Each row of a before or after table is a point. One or more steps were done to the points. Then noise was added and the rows were shuffled. The steps act on columns, c1 being the first. Name the steps. A step turns or swaps two columns, mirrors them in a line or flattens them onto one, adds a multiple of one to another, or multiplies or shifts one. Angles are multiples of 10 degrees, from the lower column toward the higher: turns from -170 to 170, lines from 10 to 170 but not 90. Use the fewest steps. Two steps may share a column if one is a turn and the other turns, adds or multiplies; they go together, in the order done. Otherwise the lowest column goes first.
In the rows, 128 means zero.

Before, 11 rows:
[[ 85 132]
 [137 126]
 [142 174]
 [ 90 193]
 [ 71  99]
 [131 145]
 [ 70 125]
 [148 162]
 [127  97]
 [151 168]
 [155 155]]
After, 11 rows:
[[ 97 101]
 [ 95 112]
 [121 134]
 [167 111]
 [ 93  99]
 [192 137]
 [120 113]
 [182 111]
 [139 157]
 [ 99  90]
 [141  55]]
Steps: turn c1 and c2 by 160 degrees

Before:
[[ 93 134 142 114]
 [115 140 121 113]
 [146 143  99 120]
 [109 123 127 110]
 [138   7  98 178]
 [114 128 140 138]
 [128  71 142 113]
 [114 136 147 121]
 [167 136 131 145]]
After, 9 rows:
[[116 127 137 164]
 [114 127 143 171]
 [148 132 104 170]
 [111 125 124 161]
 [116 128 122 167]
 [ 94 125 139 165]
 [113 121 134 183]
 [116 127 107 227]
 [168 135 128 193]]
Steps: flatten c1 and c2 onto the line at 10 degrees; multiply c3 by 0.7; shift c4 by 50

Before:
[[148 133 161 142  98  98 166 117 180]
 [114  93 153 137 136 162 179 127 104]
 [143 153 169 121 182 112  99 142 101]
 [111 131 143  70 129 117  94 153 111]
 [112 152 136 132 131 182 111 138 172]
 [105 106 151  86 192  92 160 156 150]
 [112 139 106 104 111  53  58 125  71]
 [ 76  98 169 114 103 175 152  66 153]
 [ 61 136 152 127 118 113 109  76 163]
 [135 153 192 121  72  89 154 116  83]
 [ 91 200  84 105 154 100  89 101 146]
 [ 65 142 113 118 121 105 100 170 124]]
After:
[[112  69 143 130 107 105 109 153 111]
 [111 103 106 138  87  33 114 126  71]
 [111 132 136 152 103 172 104 139 172]
 [ 76 114 170  97 117 180 151  67 152]
 [106  87 151 106 202 105 106 156 150]
 [ 66 118 112 141 110  97 122 170 125]
 [134 121 192 152 120 100 196 116  83]
 [ 61 126 153 136 112 108 128  76 163]
 [ 91 106  84 199 124  87  90 102 146]
 [114 137 152  93 161 177 146 128 103]
 [142 122 168 153 147 102  72 143 102]
 [149 141 161 133 145 113 180 118 180]]
Steps: swap c2 and c4; turn c6 and c7 by -20 degrees; turn c5 and c7 by -50 degrees

Before:
[[108 148 127 135 118 145 109 131 117 117  91  98]
 [147 145 118 159 154 156 139 149  95 145  94 145]
 [110 171  98 133 155 102 112 154 132 128 122 139]
 [ 90 126 168  57 109 200 169 119  93  97 148 143]
 [120 156 124 143 141 127  78 121  75 116  99 143]
 [100 109 107 134 171 111 124 139 159  19  97 130]
 [148  52  99 102 154 100 157 154 104  37 112  94]
 [111 129 121  54 135 232 193  89  68 101 156 109]
 [114 115  93 155 146 139 124 111 112 169 105 151]]
After (9 x 12):
[[149 150 117 124  99 130 140 127  92 138 176 140]
 [ 93 139 168 232 127 128 173 126  97  92  68 102]
 [110 147 127 174 155 131 108 130 118 117 160 137]
 [120 156 124 147 110 132  75 127  80 105 160 133]
 [111 165  99 128 105 134 112 128 132 129 137 146]
 [147  48  99 203 144 113 156 130 123  36 120 168]
 [111 144 121 223 139 129 195 128  71  89  57 145]
 [114 115  94 113 100 125 122 127 103 165 162 132]
 [102 108 106 165 106 124 126 127 179  23 156 164]]
Steps: flatten c2 and c6 onto the line at 10 degrees; turn c4 and c11 by 140 degrees; multiply c4 by 2.5; turn c5 and c12 by 120 degrees; multiply c8 by 0; turn c9 and c10 by 10 degrees
